Each point is reached from the start by the listed moves, each made 0, 1 or 2 times, or once backwards (-1), plus a little noise. Is the number of moves made odd or even? Then give how often each move was made.

Moves:
(1): [ 3.1  1.3  1.8  1.3  0.7 -1.0]
(2): [-0.6  2.8 -1.1  0.4  0.3  0.7]
(3): [-2.4  0.5  3.9 -0.1  0.2  0.5]
Start: [ 0.0  0.1  1.7 -0.9  0.7  0.5]
Points:
[-0.1  7.7  5.6  1.2  2.1  1.4] -> even (1, 2, 1)
[-6.5  5.2  2.0 -1.4  0.8  3.1] -> even (-1, 2, 1)
[-4.5  1.8  9.7 -1.0  0.8  1.4] -> even (0, 0, 2)
[-5.3 -1.3  3.5 -2.7  0.3  2.1] -> even (-1, 0, 1)

Moves:
(1): [ 4.3  0.5 -0.4 -0.8  1.5 -1.6  0.6  1.2  0.5 -0.5  0.2 -0.1 -1.2 -0.3]
(2): [-0.7  3.6  1.2  1.1 -0.8 -0.1  0.5 -0.6 -0.3  0.2  0.1  0.6  0.0 -0.1]
(3): [ 0.1  0.0  3.5 -0.5  0.0 -0.5 -0.3  1.0 -1.0  1.1 -0.6 -0.8  0.4 -0.3]
(4): [ 0.1 -0.7  0.5  2.6  0.1  0.0 -0.2 -0.2  0.1  1.8 -0.3  1.5 -0.5  1.1]
(5): [-1.0  0.2 -0.8  0.0  2.5 -0.8 -0.8 -0.9 -1.0 -0.1 -0.5  0.5 -0.3  0.5]
(6): [ 0.3 -0.2  0.4 -0.1  0.8  3.3  1.0 -0.3 -1.1  0.4  0.2  0.7  0.6  1.5]
(7): [-0.1 -0.9  0.2  1.0 -0.2 -1.1  3.7 -0.3 -1.2 -0.7 -0.8 -0.6  0.0 -1.3]
(8): [-1.0  0.0 -0.6  0.0  1.2  0.2  0.2  3.2 -0.8  0.5 -0.2 -0.3  0.1 -0.3]
(9): [ 0.1 -0.3  1.1  0.0  1.7  1.4  0.9  0.5  3.7  0.1 -1.3 -0.3  1.6  0.2]
(10): [ 1.0  1.0 -1.2 -2.3  0.6  0.2  1.2 -1.3  1.0  4.5  0.9 -0.1  0.4 -0.1]
(11): [-0.7 -1.2  0.5  1.2  0.9  0.1  0.6 -0.2  0.9 -1.2  4.9  0.0  1.0  0.1]
Start: [-1.9  0.8  1.0 -0.5 -1.2  1.1  0.4  0.0 -1.6  1.3  1.0  1.3 -0.4  0.1]
Points:
[-1.8  1.0 13.4  4.5 -0.3  2.6  7.2  2.7  4.5  3.8  1.5  0.0  4.6 -1.0] -> odd (0, 1, 2, 1, -1, 0, 1, 0, 2, 0, 1)
[ 1.2  7.7  9.6  1.7  6.5  0.6 -1.7  9.7 -5.7 -0.7  4.5  2.0 -0.9  1.9] -> odd (2, 2, 2, 0, 1, 1, -1, 2, 0, -1, 1)
[10.4 -3.6 10.0 -1.0  7.0  8.5  2.8  4.7  7.2 11.0  4.3  2.9  3.2  5.5] -> odd (2, -1, 2, 2, -1, 2, -1, 0, 2, 1, 1)
[-6.0  5.3  2.4  6.2  4.8  5.3 -2.1 -5.9  2.5 -5.7  9.5  5.6  2.3  4.7] -> even (0, 2, -1, 0, 2, 1, -1, -1, 1, -1, 2)
